Rows are points. Two turns around zero, p and q, are shown by what they do to some points. Write where each new point lands after one turn and then the other. Backwards means that the second turn is done in reverse. Each puzzle has new turns, and all numbers are rounded.
In the rows, zero is written as 128.

Turn p:
[ 67 188 156] => [127 207 172]
[148 126 151] => [154 115 136]
[136  90 119] => [113  91 124]
[161 108  86] => [118  99  80]
Turn q:
[146 116 169] => [159  94 126]
[175 158 155] => [185 134 104]
[131 108 109] => [105 122 113]
[ 60 130  79] => [ 63 162 168]
Where do these land?
q, then p backwards: [ 96 150 158] => [114 129 175]
p, then q: [178 115 173] => [142  87  75]
q, then p: [180 145 128] => [131 126  73]
q, then p: [ 76 137  81] => [123 183 173]
q, then p: [110  94 101] => [ 90 139 153]

Turn p:
[145 112 109 132] => [148 131 125 151]
[ 85 141 161  81] => [100  80 135  82]
[206 116 141 175] => [139 185 175 182]
[113 124 105 113] => [143 111 107 122]
[ 90 183 132  84] => [129 106 124  51]
[157  83 118 163] => [131 145 126 190]
[ 99 135 129 148] => [106 138 103 118]
Turn q:
[156 145 102 160] => [126 172 107 148]
[ 97 150 127  85] => [116 114 136  74]
[169  98 104  66] => [172  97  69 103]
[113 113 125 158] => [105 125 134 156]
[105 134 182 171] => [121 133 194 158]
Where do these land?
q, then p backwards: [143 139 225  95] => [200 154 123  58]
p, then q: [145 154 137 127] => [148 131 144 109]
p, then q backwards: [118 110  97 167] => [161 118  93 150]
q, then p: [139 104  76 119] => [162 127  81 137]
q, then p: [ 95 132 104 132] => [114 107  99 113]

Turn p:
[110 172 147  83 120 116  67 184] => [ 99  75 123  80 140 170  81 168]
[135  74 126 125 123 170 116 123] => [121  96 126 143 142 124 172  89]
[112 159  60 141 151  95 132  77] => [131 196  89 125 144  99  80 103]
[124 143 116 154 148  67  93  73] => [135 154 128  97 127  60  74 113]
[112  85 145 142 109 156 140 134] => [120 101 131 166 127 117 167 128]
[131 120 116 171 125 129 146 130] => [159 137 131 161 136 114 130 129]
[135 114 148 138 166 134 167 137] => [134 156 164 135 142 129 164 143]
[129 225 172  87 122 135 113 151] => [ 96 123 161  98  92 198  68 161]
[125  91 138  99  95 138 150 145] => [119 105 105 134 108 139 177 141]
[168  97 112 141 120 140 157 127] => [169 136 123 141 122 132 168 106]
Turn q:
[157 122 116 119 113 158 142 115] => [143 139 127 147 105 157 142 145]
[109 103  83 155 143  94 144  93] => [155 116 129 167 134  79 158 100]
[155 169 138  86 130 155 139 186] => [ 79 167 122  89 108 152 131 173]
[108 115  95 143  87  93  87  88] => [172 102 110 162 114  85  85 116]
[136 117 142 178 112  78 132 139] => [143 148 177 133 144  98 100  99]
[ 79 115 104 188 156 154 112 101] => [144 116  92 174 194 121 137  99]
[171  74 125  85 118 104 120 160] => [155 114 175  98 104 114 136 187]
[161 148 180 121 162 126 108 112] => [144 134 125  67 128 162 129  99]
[109 180 134  78 147 185 152 158] => [ 53 138  85 111 118 167 152 154]
[ 96 137 162 128 113 135 143 127] => [ 93 109 136 134 132 147 110 109]
Where do these land?
q, then p: [147 100 148 144 111 137  94 160] => [128  99 163  96 152 154 127 128]
p, then q: [141 118 170 142 164 171 111 126] => [122  94 154 110 146 168 133  89]
p, then q: [127 178  90 129 133 109 120 131] => [145 143  76 107 131 126 114 151]
q, then p: [123  72 153 156 118 158  98 107] => [150 111 176 121 161 130 161  88]
p, then q: [ 84 191 121 125 117  85 134 110] => [117 139  86 114 141  92  67 157]
q, then p: [136  96  88 156 149  94 196 159] => [141 168 175 139  94 105 123 197]
p, then q: [ 91 158  95  94 131 115 121 128] => [113 123  73 133 142 101 126 152]
q, then p: [162  74 175 106 152 124 128 134] => [109 113 161 108 107 158 191 131]
q, then p: [140 166  91 121 112 108 130  90] => [159 132  88 137  94 118  97 115]
q, then p: [155  94 207 129 107 183 124 138] => [ 90  81 181 145 147 176 159  93]
q, then p: [102 162  71 106 114 125 152 125] => [150 137  81 162 127 103  99 159]

Turn p:
[131 153 120  63 138  91 102 139 137] => [101 157  98  98 102 100  86 149 114]
[102 111 132 161 151 135 167 120 145] => [143 101 145 114 142 130 167 138 163]
[ 91 155 133  82 118 142 111 154 119] => [ 76 103 123 130 119 116  91 148 113]
[165 136 130  78 124 145 119 150 157] => [117 146 107 118  92 165 105 158 104]
[119 100 133 183 161 115 112 136 146] => [185 124 155 137 145 107 138 150 149]
[158 133 166 155 104 156 131 101 112] => [141 124 161 139 121 165 132  79 114]
[ 69 106 115 174 104  96 142 104 144] => [146  97 117 142 154  97 137 105 199]
[176 139 117 183  90 156 148 130  94] => [143 132 134 184 122 153 177  83  99]
[151 128  92  76 128 144  93 114 109] => [ 91 181 110 133 146 144 100 138 103]
[ 96 135 128 171 160 105 151 110 139] => [143 117 155 114 133  92 162 127 169]
[150 113 141  81 129 123 130 150 104] => [122 128 102 101 133 138 112 133  80]
Turn q:
[104 167 122 196  93 100 129 107 105] => [155 152 118 137 138  84 189 108  82]
[140 109 225 122 147 112  98 134 148] => [105 131 183 170  50 137 123 144 135]
[133 131 128 191 117 107 148 141 158] => [157 140 125 159 139 117 152 171  90]
[125 166 101  98 128 186 131  99 121] => [156 126 102  97 140 158 136  86 172]
[133 110  97 118 123 144 101 113 167] => [149 147 109 138 138 118  89 134 161]
[172 111 113 120  94 129 121 150 118] => [129 131 123  81 119 108 113 165 132]
[136 154 104 129 101 105 127 148 109] => [123 144 136  93 154 106 150 136 119]
[116 108 136 104 116 151 120 151 140] => [100 140 109 127 115 143 116 143 152]
[107 111 100 111 224 143 146 144 108] => [107 101 135 136 166 196  77  92  97]
[131 116 166 119 106 128 128 106 108] => [117 108 127 126  85 109 142 119 136]
[112 126 116  98 159 103 158 116 128] => [109  90 143 143 164 134 120 112 134]
Where do these land?
q, then p backwards: [113  98 154 142 160 177 107 166  93] => [179 152 143  70  95 153 128 129 136]
q, then p: [124 171 177 164  88 160 148 152 153] => [109  92 101 146  86 157 194 124 117]
p, then q: [ 98 131 113 106 157  99 140 104 176] => [108 147 147 145 163 131 127 159 180]
p, then q: [135  97  96 108 163 125 110 103 155] => [133 157 161 119 155 173 134 135 151]
q, then p: [145 159  92 120 168  96 166  85 106] => [166 155 150  66 169 151 129 125 113]
q, then p: [111 134 158 144 117  87 143 157  89] => [108  77 121 106 153 102 144 102 118]
p, then q backwards: [131 150 143  94 121 170  99 163 120] => [131  79 150 140 165 114 132 163 122]
p, then q: [148 153 126 145 112 139 133  88 167] => [162 137 110 145 115 128 163 140 166]
p, then q: [148  92 126  99 158  99 115 161 154] => [115 150 152  69 151 138 108 148 135]
q, then p backwards: [129 111  91 136  91 137 137 139  93] => [125 113 120  86 139  89 149 141 110]
p, then q: [127 111 135 120 105 100 149  86 126] => [154 110 128 139 146 121 107 106 168]
q, then p: [128 130 122 157  94 146  89 132 105] => [ 90 150 101 133 103 109 130 102 120]

Turn p:
[121 128 108 132 108 151 151  54  84 101 133] => [140 124  83  91 165 129 166  88  83 138 133]
[108 137 122 138 173  90 156 135 154 112 146] => [135 181 140 148 117 129 164 146 152 150 130]
[144 116 117 143 129  99  59 149 143 162 157] => [141 138 183 145 148 132  80 125 143 110  82]
[126 123 111 104 114 170 106 125 139 138  59] => [114  79  90 117  91 144 111  96 150 105 115]
[133 102 110 136 119 156 141 147 122  99 123] => [119 132  83 141 136 148 112 141 118 124 136]
[120 156 119 142 118 167 154 145 138 112 132] => [120 141 106 143  95 136 120 122  95 139 154]
[136 140 132 145  91 120 132 154 168  99 125] => [130 141 130 166 125 136 104 115 139 115 177]
[151 153 128 106 150 117 156 116  90 131  78] => [166  95 111  92 100 130 168 149 135 119 137]
[111 124 179 149 117 123  69 161 130 120 155] => [ 80 145 187 128 147 140  94 138 122  96 136]
[120 128 105  88 129  99 151  95  93 135 161] => [156 143 113 105 153  72 159 130 117 133 108]
[119 108 137 132 137  93 152 142 140 225 107] => [132  70 167 178 112  99 155 150 151 150  85]
[147 121 168 122 151 151 109 111 135 103 161] => [104 148 143  83 148 140 104 134 131 158 143]
Turn q:
[166 131 131 158 152 105 118 163 106 163 126] => [ 96 112 151 114 117 144 132 108  96 180 126]
[ 69 133 109 144 158 138 178 110 122 149 134] => [ 98 155 136 131 181  86 154 165 131 123 117]
[111 137 152  85 154  95 106 112 115 143 159] => [145 125 127 126  99  81 163 121 151 155 156]
[128  74 108  99 154 159 145 142 123  98 108] => [140 103 106  67 152 116 113 142 113  93 128]
[ 80  99 133 120 165 145 145  86 185 122 134] => [168 110 142 144 190  78 131 152 144 101 137]
[130 156  98  87 114 119  95 156 123 116 119] => [120 157 121 107  93 125 104  91 140 113 156]
[150 103 127 161  88 134  87  99 140  89 177] => [145  90  94 189 105 159 111 148 111 111 160]
[126 110 167 155 100 103 108 123 134 153 109] => [123  92 161 154 114 155 154 115 145 127 111]
[150 111  96 158 111  96 165  92 139 135 128] => [103 106 123 167 128 106 100 142 110 127  79]
[130 156 146  99 125 149 136 185 121 108 132] => [142 166 131  80 115 158 114 139 147 141 147]
[160 159 159 144  90 152 117 142 116 175 107] => [117 140 126 138 129 191 144  88 148 161 103]
[136 166 109 126 124 141 134 126 113  85 104] => [139 178 116 121 114 137 116 124 100 103 117]
Where do these land?
p, then q: [110 153  93 141 149 137 169 102  84 169  86] => [ 92 112  93 100 127 140 114 144 127 112  49]
p, then q: [ 93 114  93  86 153 146 127 167 149  91 157] => [ 99 191 159 153 111 121 101  98 133 102 148]
p, then q: [158 161 149 161 113 145 157 164 126 135 123] => [103 105 100 131 114 175 141 150 131 153 152]
p, then q: [104 134 131 107  97 110 103 120 124 168 125] => [150 101 153 137 101 112 145 142 119 102 105]
q, then p: [122 100 163 119 142 105  94 112 160 166 144] => [122 113 145 154 176 130 130 138 154 180 125]
p, then q: [145 157  81 124 131 130 127 139  91  98 170] => [122 170 102 112  81 135 119  97  95 148 127]
p, then q: [ 80 101 152 153  85 164 136 150 132 100 149] => [ 93 156 134 144 141 110 174 165 108 108 173]
p, then q: [108 138 161 130 143  98 107 103 161 102 101] => [176 142 129 152 157 115 120 156 163 132 124]
p, then q: [140  89  85 155  89 162 138 110 122 111 100] => [103 114  87 132 168 111 122 117  71 103 138]
q, then p: [141  95 115 136 144 105 170 148 128 122 118] => [103 109 128 120 127 118 129 153 156  85 114]
q, then p: [146 158 174 122 113 130  96 110  84 118 106] => [155  91  90 131 124 119 131 105  92 153 165]
p, then q: [155 134 113  79 157 110 127  84 161 156 151] => [144 107 151 143 118  99 110  70 158 156  93]
p, then q: [161 130 153 152 148 121 114 156 144 129 134] => [146 122 136 123 139 171 135 120 144 149 156]

Turn p:
[140 116 129 139 120 143 112 133 134 154 113 112 121 131] => [121 120 115 144 116 158 114 126 124 147 129 122 131 133]
[117  98 123 129 133 112 119 114  82  75 117 113 120 125] => [127 111 126 116 125 105  97 112 111  84 117 121  87 103]
[127 135 140 120 108 150 112 100 141 146 118 136 117 120] => [114 147 120 135 123 150 141 121 125 153 113 127 135 101]
[121 134 138 120 114 109 132  99 142 157 121 141 114 217] => [126 155 108 124 120 129 141 117 163 174  89 156  80 166]
[121 110 136 124 118 157 122 171 136 140 169 137 145 115] => [149 117 136 100 127 170 147 133 120 121 167 137 148 134]
[114 130 140 136 154 106 125 110 146 154 116 125 139 133] => [116 118 149 155 136 118 137 106 146 153 126 131 122 138]
[127 140  55 121 146 132 125 133 143 131 131 173 124 114] => [143 127  95 116 179 111 122 142 173 132 141 115 161 110]
[126 142 133 121 117 225 138 108  98 155 132 129 111 116] => [131 149 100 153 154 192 162 168  89 127 119 124 120  91]
[142 127 134 120 145 116 133 119 145 130 163 111 114 129] => [144 145 137 136 114 126 147 113 140 118 135 100 127 146]
[123 142 127 125 126 140 140 129 141  41 118 120 152 115] => [112 120 130  97 140  98 132 119  95  70  92 131 159 127]
[113 137 111 129 113  98 141 123 135 114 119 110 142 131] => [105 134 123 117 134  91 119 116 118 130 134 130 127 146]
[151 136 142 179 112 127 130 108  90 108 135 119 119 123] => [143 143 112 166 100 116 110 126 101  97 126 154 120 113]
[116 139 134 131 149 110 131 162 133 114 121 130 107 111] => [108 115 150 127 119 118 123 148 153 102 139 124 138 130]
[139  82 130 120 113 104 148 135 136 145 131 138 141 121] => [148  98 123 109 103 112 136 121 122 159 150 120 123 130]
[146 134 140 118 138 110 130 194 144 147 126 133 165 132] => [142 103 168 108 124 134 113 152 134 148 145 139 160 172]
[125 144 136 116 142 109 110 110 102 140 118 120 116 115] => [120 146 155 148 132 122 109 129 134 134 127 115 108 107]
Turn q:
[113 123 113 112 110 158  94 155 131 145 131 108 116 105] => [153 126  91 144 121 132 116 173 126 141 113 124 133 145]
[139 136 145 123 132 115 147 106 147 155  93 104  96 126] => [129 106 126 152 136 146 143  87 143 156 104 130 108 135]
[129  92 102 118 119 101 160 139 112 152 126 146 134 128] => [126  95 130 112 110  79 146 121 110 131 118 146 132 125]
[124 126 167  96 102 137 152 135 123 119 154 126 145 150] => [152 141 129 107 104 142 138 115  88 146 157 113 126 113]
[ 92 142 104 152 126 142 158 104 107 117 146 159 140 158] => [ 78 135 116 116 129 124 150 117  97  86 152 122 149 131]
[155 142 110  96 167 154  91 104 108 119 129 127 148 139] => [140 141 122 113 151 147  78 122 131 111 148 172 136 154]
[147 120 126 114 131 117  93 113 108 111  91 136 138 121] => [146 135 153 121 147 130  97 125 122 111  94 150 121 135]
[110 142 135 127 155 116 162 157 126 127 155 136 115 109] => [112 130 114  95 130 104 145 128 149 151 148  97 124 134]
[159 136 133 111  99 142 140 158 135  89 126 146 153 123] => [164 153 134  98 144 132 146 146 117 129 133 139 136  85]
[116  93 101 118 160 151 130 114 152 140 158 155  95 127] => [ 98 101  93 106  92 134 129 145 154 112 140 154 105 141]
[103 158 118 157 119 115 141 160 143 158 149 134 155 110] => [ 99 154 111 149 125  88 143 143 134 156 137 109 157 114]
[103 134 117 153 119 106 132 119 148  96 129  98 121 146] => [133 136 135 151 115 134 150 111 150  92 126  95 145 129]
[132 121 134 160 138 108  93 124 121 137 120 152 105 158] => [ 98 127 176 143 121 136 132 145 133 118 120 141 117 156]
[154 111 152 155 124 157 149 123 126 127 105 115 129 151] => [125  91 151 137 142 166 134 123 116 133 135 129 138 100]
[106 134 147 146 145 130 104 125 153 141 116 110 126 106] => [112 135 121 152 122 143 103 132 155 145 106 106 128 129]
[166 137 143 110 101  97 102 111 110 115 119  97 133  91] => [182 143 144 154 156 110 101 114 124 129 114 123  93 121]
Where do these land?
p, then q: [127 121 152 119 141 122 144  52 130 130 106 140 134 139] => [ 99  93 134 149 158 113 144  91 134 141  86 120 105 128]
q, then p backwards: [129 138 114 126 100 114 168 146 150 158 116 125 154 179] => [133 132 163 153 108 134 144 103 175 139 142 146 157  95]
p, then q: [110 132 146 106 147 138 144 155 136 130 114 122 144 148] => [125 108 141  98 107 154 136 123 118 149 125 121 141 138]
p, then q: [111 115 122 127 156  97 116 134 146 142 119 113 145 122] => [115 118 140 144  86 141 109 110 134 128 137 120 117 131]
p, then q: [110 130 133 112 147 116 144  90  99 103 128 127 121 127] => [131 121 140 120 149 122 140 108 155 126 108  99  98 142]
p, then q: [186 132 143 132 149  97 106 130 186  86 116 133 105 149] => [161 152 154 168 113 155 133  94 118 115  80 149 157  86]
p, then q backwards: [135 132 113 135 116 122 101 138 127 162 100 121  98  86] => [116 126 155 164 146 154 121 131 150 146 152 112 161 117]
p, then q backwards: [154 112 119 109 143 152 148 123  93 145 172 147 130 146] => [156 136 136  96  89 139 119 149 125  96 140 104  99 116]
q, then p: [105 107 112 152 127 155 113 133 112 127 125 159  98 116] => [101  94 124  92 134 137 115 149 137 103 134 130 111 139]
p, then q: [116 150 155 148 136 132 123 130 114 137 139 156 112 102] => [109 147 125 117 137 121 136 150 135 140 132 106 115  88]
p, then q: [119 114 119 141 108 143 141 127 126  98 149 107 129  91] => [147 131 118 111 140 101 117 122 113  89 149 106 126 127]
p, then q: [142 144 125 157 121 133 135 151 139 101 129  93 161 145] => [124 141 167 113 127 137 121 125  98  93 137 141 155 143]
q, then p: [130 113 127  97  99 105 105 142 116 128 107 120 149 114] => [139 130 141 140 106 116  82 144 124 151 107 132 134 121]
p, then q backwards: [146 108 125 116 113 140  99 142 105 146 172 116  98 133] => [125 131 163 101 127 151 111 117 148  91 161 109 123 136]
q, then p backwards: [100 171 115 143 115 154 135 126 142 127 129 141 142 122] => [119 160 104 132 105 160 132 109 145 129 129 119 109 114]
